Each row of a before or after table is a point. One or more steps were done to the points. Then noise was added and the rows were shuffled. The steps act on how far a point lies along the listed directions, d1 being the first. What was done? A step turns or swaps two directions, mirrors them in a line or flattens them onto one, adds a multiple of one to another, or multiplies one. Angles are multiples of 10 degrees, from the lower direction toward the higher: turns from -170 to 170, lines from 10 to 170 but not 90. Use the fewest steps. Two steps may share a direction if one is a turn and the other turns, adds or multiplies; they go together, in the order done. Otherwise the lowest direction goes first.

Directions:
(1): -0.027	0.009	0.066
(2): -0.067	0.000	-0.028
(3): -0.004	-0.072	0.009
Before (14 x 3):
-0.060	0.033	0.051
0.007	-0.066	-0.009
0.023	0.000	-0.080
0.013	-0.029	-0.012
0.032	0.051	-0.015
0.014	-0.003	0.006
-0.021	0.038	0.032
0.002	0.002	-0.025
-0.041	-0.041	0.012
-0.018	0.022	0.070
-0.001	-0.030	-0.031
0.016	-0.047	-0.029
-0.046	-0.102	-0.095
-0.021	0.039	0.063
After:
-0.001	-0.011	-0.004
0.043	-0.002	-0.076
-0.020	-0.013	-0.052
-0.002	0.013	0.074
-0.012	-0.001	-0.039
-0.016	-0.019	-0.018
-0.054	-0.017	-0.040
-0.011	0.053	0.073
-0.013	0.002	0.078
-0.049	0.025	-0.002
-0.057	0.051	-0.120
0.018	0.010	-0.021
0.059	-0.017	0.007
0.016	0.020	0.048
Steps: turn d2 and d3 by -80 degrees

Directions:
(1): 0.003	-0.019	-0.018	-0.028	-0.078	-0.054
(2): 0.034	-0.007	-0.088	0.036	0.014	-0.006
Before (12 x 6):
0.002	0.032	0.018	0.025	0.033	0.028
0.019	-0.001	-0.066	0.029	-0.009	-0.018
-0.003	0.008	0.036	-0.031	-0.043	-0.030
0.064	0.030	-0.070	0.046	0.090	0.039
-0.004	0.029	0.040	0.027	0.056	0.036
0.022	0.008	-0.012	0.021	0.053	0.063
0.010	-0.003	-0.049	0.024	0.043	-0.001
0.033	-0.005	-0.106	0.028	0.010	-0.034
-0.023	-0.010	0.071	-0.053	-0.065	-0.049
-0.031	0.046	0.097	-0.009	0.058	0.077
-0.036	0.019	0.088	-0.024	0.041	0.044
0.017	-0.008	0.043	-0.012	0.034	0.008
After:
-0.015	-0.016	0.008	-0.036	-0.039	-0.044
-0.001	-0.012	-0.036	-0.026	-0.078	-0.071
0.017	0.024	-0.031	0.028	0.041	0.016
0.002	0.007	0.065	-0.075	-0.092	-0.061
-0.013	-0.008	0.053	-0.045	-0.043	0.014
0.019	-0.008	0.051	-0.021	0.040	0.008
-0.038	0.045	0.104	-0.014	0.048	0.070
0.035	0.016	-0.052	0.054	0.083	0.036
0.008	-0.011	-0.028	-0.001	-0.058	-0.042
-0.027	0.020	0.070	-0.004	0.059	0.059
-0.015	0.023	0.081	-0.010	0.000	0.007
-0.011	0.029	0.053	-0.003	-0.011	0.008
Steps: swap d1 and d2

Directions:
(1): 0.035	0.047	-0.035	0.063	-0.012	-0.049	-0.016	-0.050
(2): 0.027	-0.059	0.021	0.071	0.022	0.053	-0.028	-0.010
(3): -0.057	0.036	0.015	-0.002	-0.019	0.024	-0.091	-0.008
Before, 9 rows:
-0.022	-0.004	0.016	-0.008	0.005	-0.003	-0.013	0.013
0.020	-0.027	-0.001	0.007	0.018	0.011	0.017	0.018
0.019	0.004	-0.009	-0.006	-0.007	-0.005	0.031	0.004
0.003	-0.020	0.014	-0.012	0.012	0.025	0.018	0.007
-0.022	0.053	-0.034	0.017	-0.023	-0.038	-0.020	-0.036
0.006	0.036	-0.019	0.038	-0.004	0.005	-0.044	-0.043
-0.014	0.080	-0.015	0.038	-0.045	-0.039	-0.061	-0.047
-0.002	0.072	-0.031	0.036	-0.033	-0.037	-0.071	-0.040
-0.044	0.063	-0.031	0.018	-0.025	-0.036	-0.062	-0.033
After, 9 rows:
-0.013	-0.009	0.013	-0.010	0.008	-0.009	0.005	0.014
0.034	-0.045	0.002	0.022	0.026	0.018	0.024	0.017
-0.057	0.114	-0.020	0.022	-0.053	-0.027	-0.144	-0.047
-0.069	0.127	-0.006	0.017	-0.066	-0.033	-0.131	-0.050
-0.085	0.104	-0.030	-0.008	-0.044	-0.041	-0.106	-0.036
0.021	-0.038	0.013	-0.005	0.020	0.025	0.042	0.008
-0.021	0.048	-0.007	0.048	-0.011	0.025	-0.100	-0.049
0.014	0.014	-0.009	-0.014	-0.011	-0.011	0.032	0.005
-0.066	0.095	-0.033	-0.007	-0.043	-0.043	-0.065	-0.038
Steps: add 1 times d1 to d3; multiply d2 by 2

Directions:
(1): 0.043	-0.045	-0.001	0.020	-0.079	0.055	-0.005	-0.014	-0.068	0.001	-0.028
(2): 0.052	0.035	-0.027	-0.021	-0.026	-0.017	0.029	-0.033	0.037	-0.094	-0.033
(3): 0.018	0.018	-0.055	-0.105	-0.011	0.026	0.016	0.009	-0.017	0.035	0.042
(4): 0.062	-0.015	-0.031	0.033	-0.029	-0.077	0.033	0.024	0.024	0.064	0.000
(5): 0.042	0.048	0.040	-0.029	-0.003	-0.050	-0.090	0.015	-0.042	0.000	-0.012
(6): -0.043	-0.086	0.014	-0.057	-0.037	-0.049	-0.013	0.031	0.018	-0.031	-0.018
Before:
-0.064	0.043	-0.012	-0.124	0.074	-0.005	-0.009	0.031	0.004	0.053	0.093
0.012	0.032	-0.030	-0.019	0.021	-0.073	0.002	0.029	0.038	0.024	-0.003
0.036	0.038	0.016	0.034	-0.020	-0.021	-0.039	-0.024	-0.008	-0.047	-0.029
0.006	0.048	-0.036	0.035	-0.015	0.006	0.027	-0.018	0.018	-0.016	0.015
-0.040	-0.069	0.004	0.011	0.000	-0.075	0.016	0.022	0.049	0.042	0.002
-0.010	0.022	0.027	0.047	0.042	-0.001	-0.013	-0.011	-0.041	0.056	0.015
0.011	-0.076	-0.005	-0.103	-0.067	0.048	-0.003	0.007	-0.035	-0.065	-0.021
0.038	-0.048	0.003	0.083	-0.024	0.011	-0.044	0.027	-0.057	0.108	0.006
After (8 x 11):
-0.023	0.008	0.015	0.055	0.049	0.009	0.003	-0.017	-0.030	0.050	0.019
-0.060	-0.067	-0.010	-0.037	-0.004	-0.040	0.016	0.010	0.039	0.033	0.010
0.044	-0.062	0.015	-0.088	-0.081	-0.001	-0.044	0.016	-0.037	-0.060	-0.039
0.009	-0.059	0.008	0.082	-0.012	0.051	-0.033	0.016	-0.057	0.081	0.008
-0.013	0.033	-0.011	0.003	0.028	-0.060	-0.020	0.022	0.039	-0.005	-0.016
0.009	0.054	-0.040	0.006	-0.017	0.009	0.021	-0.011	0.017	-0.013	0.024
-0.031	0.066	0.047	-0.081	0.074	-0.073	-0.080	0.043	-0.009	0.044	0.058
0.008	0.004	0.006	0.069	-0.022	-0.006	0.009	-0.033	0.015	-0.055	-0.031
Steps: turn d3 and d5 by 60 degrees; multiply d4 by 0.4
